Each row is a point. Each copy is the shape, with its points in the same order, turned, moved and blurred by noise. Is it also mirrored, or only turned?

Shape (6 x 2):
[[  9  19]
 [-17 -20]
 [ 15  41]
 [ 49 -21]
 [-81 -42]
 [ 32 -31]]
Copy 1, 6 rows:
[[ -8  -9]
 [ -5  40]
 [ -9 -23]
 [ 47   6]
 [-43  98]
 [ 46  26]]
Copy 1 is: mirrored
Copy 2 (6 x 2):
[[-23 -41]
 [-14   0]
 [-38 -68]
 [ 30 -45]
 [-49  60]
 [ 32 -30]]
Copy 2 is: mirrored

Shape, 9 rows:
[[ 42  44 -68 -36]
 [-17  -3  27  -9]
 [-33   3  56  25]
 [  0  30 -73 -60]
 [-50 -40  37 -14]
 [-15   9 -23  -7]
 [-23  26  28 -43]
 [ 83 -67  15  25]
 [-18 -30  26  11]]
Copy 1:
[[  6  68 -60 -42]
 [  9 -23  -4   9]
 [ 38 -49  38  21]
 [-29  71 -41 -22]
 [-20 -37  19  52]
 [  3  16  -6   9]
 [-14 -12  11 -28]
 [ 36 -56 -99  39]
 [ 12 -33  -1  45]]
Copy 1 is: only turned
Copy 2 (9 x 4):
[[ 64  43  73 -41]
 [-28  13  33  14]
 [-55  29   4  43]
 [ 30  12  79 -76]
 [-60 -26   4  20]
 [  1  27  30 -31]
 [-43  15  70  22]
 [ 68 -16 -32  64]
 [-25   5  -2  27]]
Copy 2 is: only turned
Copy 3 (9 x 4):
[[ -8  24 -68  60]
 [  6 -13  11 -33]
 [ 26 -44  11 -64]
 [-54  29 -55  38]
 [-23 -25  47 -48]
 [-19 -19 -23  -3]
 [ -4  22  -9 -45]
 [ 61 -33  66  67]
 [  2 -40  30 -26]]
Copy 3 is: mirrored
Copy 4 (9 x 4):
[[  52    8 -109  -15]
 [  35    2   15    6]
 [  34   18   50   -7]
 [  68    8 -106   31]
 [  23  -14   41   56]
 [  29   19  -45    8]
 [  69    2    8   12]
 [ -51  -77  -12  -30]
 [  10    0   22   23]]
Copy 4 is: mirrored

Shape:
[[ -17  -37  -12   13    9   23]
 [  77   -5   60   -6    6  -22]
 [   9   20   42   58   66  -16]
 [ -11  -43   34   12   11   38]
 [  10    8    5  -20   50   68]
 [ -91  -25  -26    8   12  -35]
 [ -33   -2  -50   64  -43  -38]
 [  39  -47 -106   18   28   55]
 [ -12  -21  -32    7   -5  -14]]
Copy 1 (9 x 6):
[[ -38  -11  -16  -21   17   30]
 [  48  -62   23   -3  -32  -24]
 [  22  -84   12   33   43   44]
 [ -21  -36   12  -48   10   41]
 [   3   -5    8   -1  -30   85]
 [ -91    0   16   18   72    9]
 [ -19   12  -38   10   98  -27]
 [ -29   23 -112   10  -23   48]
 [ -33    4  -19    9   28   -5]]
Copy 1 is: mirrored
Copy 2 (9 x 6):
[[-14 -32  11  16 -14 -33]
 [ 79 -69 -51  -3  36 -18]
 [ 68 -33  51   7  58 -45]
 [  2 -65  18  31  -2  -5]
 [-19 -21   9 -11  44  26]
 [  5 -19  67 -26 -73 -61]
 [ 35  29  12  33 -61 -91]
 [-88  14 -36  15  28 -70]
 [  6 -13  -1  -6 -31 -54]]
Copy 2 is: only turned
Copy 3:
[[-28 -23 -14  -8  25  11]
 [ 41  20  85 -29  10  15]
 [ 41  23  21  12  70 -43]
 [-29 -28  21  -4  53  25]
 [-46  53  10  12  46  34]
 [-55 -55 -33  15  -1 -69]
 [ 31 -57 -54  30 -32 -20]
 [-18  31 -93 -49   0  62]
 [-14 -19 -19  -7 -15  -8]]
Copy 3 is: only turned

Shape:
[[   1  -19   21  -66   22    2    9  -47    9]
 [  22   -2    0  -52   24   71   42  -41   42]
 [  13  -57   59   63  -24   21   21   56   -3]
 [  -8  -27    6   72   43   -5   16  -62  -19]
 [ -25    1   37   -7    6   11   35   -2   65]
 [  29   15  -30  -57  -52   28   35   -1   23]
 [  -6  -29   12  -41   21   45   20  -74 -104]
 [  56  -41   89  -27   64   15   12    1   61]
 [ -63  -36  -36    6  -12   30  -64   12   48]
 [  17   11   40   47  -41   25    9  -16    3]
 [  48  -32    0  -48  -43   10    5  -43  -12]
 [  16   55   25  -22   32  -37   13  -13  -32]]
Copy 1, 12 rows:
[[ 56 -30  56 -59 -40 -44 -11  -5  18]
 [ 91 -39   8 -41 -68 -43   4  45   9]
 [-51 -11  13  24 -54  21  20  24 -54]
 [ 17 -65  -1 -17  -1  -6  74 -45 -14]
 [ 11 -44  17 -28 -80   5   6  28  44]
 [ 70  37 -14   2 -61 -36 -49  25  21]
 [ 74  28  49 -78 -24 -65  62 -48 -59]
 [ 31 -98  88  -1 -52  -1 -27  55 -30]
 [-35 -24 -48 -94 -22 -11 -42   8  24]
 [ 24  -9   5   0 -71  40   9 -20 -29]
 [ 54   4  15 -12 -48 -56 -38 -33 -33]
 [ 68  12  66 -17   7  23   2 -15  29]]
Copy 1 is: only turned
Copy 2 (12 x 9):
[[ -7  33 -14 -52  47  30   9   7 -14]
 [ 35  26  -8 -82   5  30  62   6   6]
 [ 28 -84  13  41  28  29 -25  25  64]
 [-15   7 -88  44  36  25  34 -14  46]
 [  5  16  27  11  22  44  27  52  23]
 [ 16  16  58 -58 -36  14  10 -28 -16]
 [-23 -30 -72 -57  60  -5  23 -58 -56]
 [ 25  20  -3 -47  86  24  11  52  89]
 [ 81  15 -12  42  -1  84 -29  14 -40]
 [ 23 -25  27  24  41  34  33 -25  36]
 [  2  -8  18 -63   1  39 -16 -62  -5]
 [-30  46  13   5  51 -47  10 -10  -1]]
Copy 2 is: only turned
Copy 3:
[[  48  -43   16  -18  -17  -31   19   17   53]
 [  -3  -27  -20  -14    8   38   46   15   74]
 [ -85   19   28    4  -59  -27  -40   28    3]
 [  -4   -7   77   44   35  -15  -23   22   -6]
 [  15   -6  -18   -6  -36    3   17   66   13]
 [   9  -17  -65  -20  -42   24  -23  -30   62]
 [  -9  -52   41   17   35  -73   52  -74   59]
 [ -13    2   67  -64  -65    6   30   73   70]
 [ -22 -110  -31  -15  -15    0  -35   49  -42]
 [ -20    4   27   37  -49   13   -6  -11   -7]
 [  17  -46   15    2  -42   -6  -24  -50   83]
 [  54   30   42  -47   -9  -19   -8  -25   -3]]
Copy 3 is: mirrored
